Each row is a point. The window is the flat piece filled in between its corners: a triangle in 3 columns, a solid with four corners in 4, and so on. A path goes straight from each point to the next, and from the last back to the first. After which points does the path pass through the window?

Window, 4 rows:
[[ 13.0   5.9 -13.4  19.0]
 [ -6.0 -41.4  20.1 -43.4]
 [ -0.6   9.1  40.1  18.5]
 [ -9.8  37.2 -33.5  21.7]]
Path:
(1): [-15.7 -27.3  14.1  17.6]
(2): [ 25.6  12.8  32.1 -20.3]
(3): [ 8.1 37.8 -1.3 17.3]
(4): [ -8.3  18.2 -12.5  34.3]
(5): [-35.6 -12.8 -11.0  25.6]
(6): [  2.7  15.6  18.3 -15.6]
(7): [ 13.7  14.8 -27.7  -5.2]
(8): [-11.1  -1.4  -9.8  24.6]
(9): [-17.8   8.8 -29.8  35.5]
(10): [ 27.0  17.3 -20.0 -11.1]
(11): [21.7 37.6 22.0 -0.4]
(12): [-6.9 -2.2 30.3 22.7]
Through the window after points: 11

Window (8 x 8):
[[ -3.6  29.0  12.6   0.7  -3.0  10.7 -37.0 -15.9]
 [-16.1  30.9  37.3 -25.2   5.7  26.6   4.1  -7.7]
 [ 57.3 -47.9  34.0  30.0  69.7  12.6  21.4  -6.3]
 [-10.6  44.2 -21.5  15.4  -6.2  -7.7  -8.0   7.7]
 [ -2.2   3.3  -2.4 -24.8 -17.1  -0.6  -2.3  -9.1]
 [-12.7  25.9   0.0 -31.4  18.2  12.3 -23.9   7.3]
 [-20.3 -62.1  25.1   6.2   7.6  -0.2   4.9  25.2]
 [  8.4  17.5   5.4  -4.6  20.2  64.9  -7.5 -10.3]]
Path:
(1): [ 13.3 -14.0  19.9 -10.0  -0.9   2.9  -5.1  25.8]
(2): [-44.7 -35.6   1.7   0.7   6.7  11.1   6.3 -24.5]
(3): [-27.1 -29.8 -16.2   5.4  33.3   1.3  15.6 -24.1]
(4): [ 18.2  -5.7  20.0   8.0   4.2   6.4 -20.5  31.2]
(5): [ 6.3  9.5 17.3  5.7 -2.1 11.7 -7.6 15.7]
(6): [-18.4  10.4   1.6  -0.8  21.5  19.6   3.5 -25.6]
(7): [-37.2  19.4 -12.1  -4.3  28.8  14.6 -22.1 -38.3]
(8): [ 19.6  21.8  28.4   0.7 -15.9   9.5 -31.7   7.6]
Through the window after points: 1, 7

Window, 11 rows:
[[ 23.3  14.9 -23.8   8.7 -10.4   5.9 -36.9  -1.7 -10.4 -26.5  19.1]
 [-20.9 -10.5 -12.0 -24.8 -26.0  40.5   1.8  27.1  10.1  11.3  47.5]
 [ 17.0 -36.7   9.4 -41.4  16.3  28.4 -14.1 -19.5  14.1 -39.5  20.7]
 [-39.3   5.4  32.2  29.9  15.5  17.5 -16.0   6.9  33.6   9.7  54.5]
 [ -9.3 -45.0  20.7 -37.6 -19.6  -1.9  -5.7 -22.1  10.4  -6.1  19.3]
 [ -0.4 -28.7  -1.7  -4.5  40.1  -0.2  -5.7  13.5  -8.0 -36.6  -1.9]
 [  3.4  25.6 -26.0 -29.0  -3.9  -5.1  39.8 -18.5   4.0 -24.9  13.4]
 [ -4.7   6.1  58.1   0.7 -29.2  -2.2  -4.1  18.2  -6.0 -28.6 -18.5]
 [-24.7  -8.0  -1.2  23.1 -28.5   7.3   8.1  20.6  -3.8 -64.2 -10.2]
 [-11.7  49.3  -4.1  -4.3  31.9 -31.2 -26.5  36.4  -1.6 -44.0   9.2]
 [  7.7  -7.9  -4.1  16.6 -31.3 -20.6  -0.7  33.1  28.9   0.1  51.7]]
Path:
(1): [  7.3  -1.9  11.3  -1.4 -12.1 -15.8  22.3  11.3 -22.8 -39.2  55.1]
(2): [-11.2  -9.2  12.4  -7.4  -7.7  11.4   1.0  18.8 -12.6 -27.4  45.5]
(3): [ -4.7  -5.6 -15.3  -6.2  -9.8  16.8 -11.0  10.5  16.0 -15.7  -2.2]
(4): [  9.2  -5.7  -6.9 -24.5   2.5  22.2  -8.9   1.9  43.3  -2.9 -17.7]
(5): [ -5.2 -29.2  26.3 -15.0   9.7  10.4  -9.8 -10.8 -13.3 -46.0  54.5]
(6): [  4.1  -7.3  31.9 -14.7  -3.3  -0.6  -7.0  11.4  -9.9 -18.8  32.8]
(7): [-13.3  14.5  17.0  -6.0 -10.9   3.3 -12.7   8.2  22.6  -1.1  -1.8]
(8): [ -3.2  -1.5  -4.4   7.5 -14.8  -0.7 -18.8  20.7  31.7  -4.4  18.1]
Through the window after points: 2, 4, 8

Window, 14 rows:
[[ -0.7 -44.8  19.8  35.2   5.6  47.1  19.5  30.4  21.0  -8.4  -1.6  15.4
   39.2  24.4]
 [  0.4 -16.7 -39.0   2.6  -3.1 -10.5   5.4   0.4  14.2  -2.4 -52.4 -30.1
   13.3 -45.7]
 [ -9.1  49.6 -30.7  27.3   2.0  35.2  30.7  30.8 -47.2 -15.5  57.6 -14.4
   25.2 -25.2]
 [ -9.0  -9.2  -2.3  -0.8  -2.2   1.9  12.6   7.6  -7.9 -41.6 -19.9  -0.6
   -3.1  11.9]
 [ 45.0  52.5  20.7  12.9   2.6  -7.5  28.2  10.7  -5.5 -23.8   6.8 -62.8
  -10.6  -0.2]
 [-20.0 -20.9  10.5  16.6  26.7  -2.8   3.6 -20.7 -17.7  22.3  15.8 -24.4
   -1.2  -5.8]
 [ 12.5  33.4 -17.3  35.3  -1.3  13.0  45.9 -14.9   7.3   1.8   7.9  13.6
  -10.7  31.3]
 [-41.6  18.4  31.4  36.7  -4.4 -10.7   5.8   3.8   8.2 -22.6   0.2  -2.7
   37.0 -25.3]
 [-28.5  29.7 -15.9 -11.8 -11.5 -29.4 -42.3  23.4   3.6 -31.0  32.4  -6.8
  -20.7 -39.1]
 [  8.1  15.6 -20.6  10.0  10.7   2.0  34.8   2.2  21.0 -39.6  68.8  20.4
  -17.4 -19.3]
 [ 19.0 -10.9  13.6  10.5  -7.5  25.0  -1.6 -10.4  10.4 -25.4  41.9   6.8
   46.0 -21.9]
 [  4.5  27.6  -7.1  21.6 -47.2 -39.2  22.0  22.1   6.4 -41.3   0.7 -33.2
    5.2  -5.9]
 [-10.4  19.1 -39.1 -44.5  -6.1 -18.2  27.4  33.1  -5.1  -7.3  13.6  18.7
  -24.1  -9.6]
 [-38.1  25.1 -25.2   4.3  20.3  23.4  57.0 -49.1  12.4  34.3   6.0 -36.5
  -34.2  32.1]]
Path:
(1): [ -2.7  13.9  -6.7   7.8   7.9  -0.1   4.3  16.0   9.4 -26.8  23.2 -14.1
  18.0   1.4]
(2): [-24.4  30.6 -15.8  12.7  13.3 -17.7  20.2  13.0   6.0 -22.6  12.9 -10.7
  21.3  24.3]
(3): [ -3.8   8.8   7.0  13.3  -6.3  12.2  20.0   3.0   1.4 -10.7  19.5  -0.9
  -3.6 -14.2]
(4): [  0.3  -1.6  16.3  12.8 -32.2  19.0  28.2  14.7  -6.7  -7.8  35.7  -6.4
 -24.2 -37.4]
(5): [ -5.0  24.2 -12.6  16.7  12.6  -8.6  17.0   2.2   8.0 -18.7  14.9 -13.1
  16.6   1.5]
(6): [ -8.3  30.4 -19.0  12.0   6.3 -54.3  11.4  14.3  24.2 -18.3  20.8 -20.8
  27.6  19.4]
(7): [  1.6  11.8  -2.1  12.1 -32.8   3.3  20.3  10.2  -6.9 -28.7   4.2 -17.2
  -9.2 -20.4]
(8): [  6.4  -2.2  12.5  18.5 -27.4  23.3  31.1   8.4 -13.4 -16.9  -6.6   0.3
 -23.0 -19.6]
(9): [ -2.4  21.9 -11.2   3.6   9.3 -10.6   8.1   4.8   3.1 -14.4  13.7 -22.6
  24.0   8.4]
(10): [  4.2  11.8 -29.0  10.5  29.1   4.5  11.9  11.4   3.1 -20.2  17.0  -7.9
  44.0   6.0]
(11): [  0.2 -10.3   1.7   7.3 -11.6  16.0  10.1  14.9   8.4 -11.4  17.6  -1.9
 -17.5  -4.2]
(12): [ -0.2   6.3  22.2  21.6 -25.3   9.5  47.4  -0.6 -21.5  -6.1  -1.8  -4.3
 -29.3 -47.8]
Through the window after points: 6
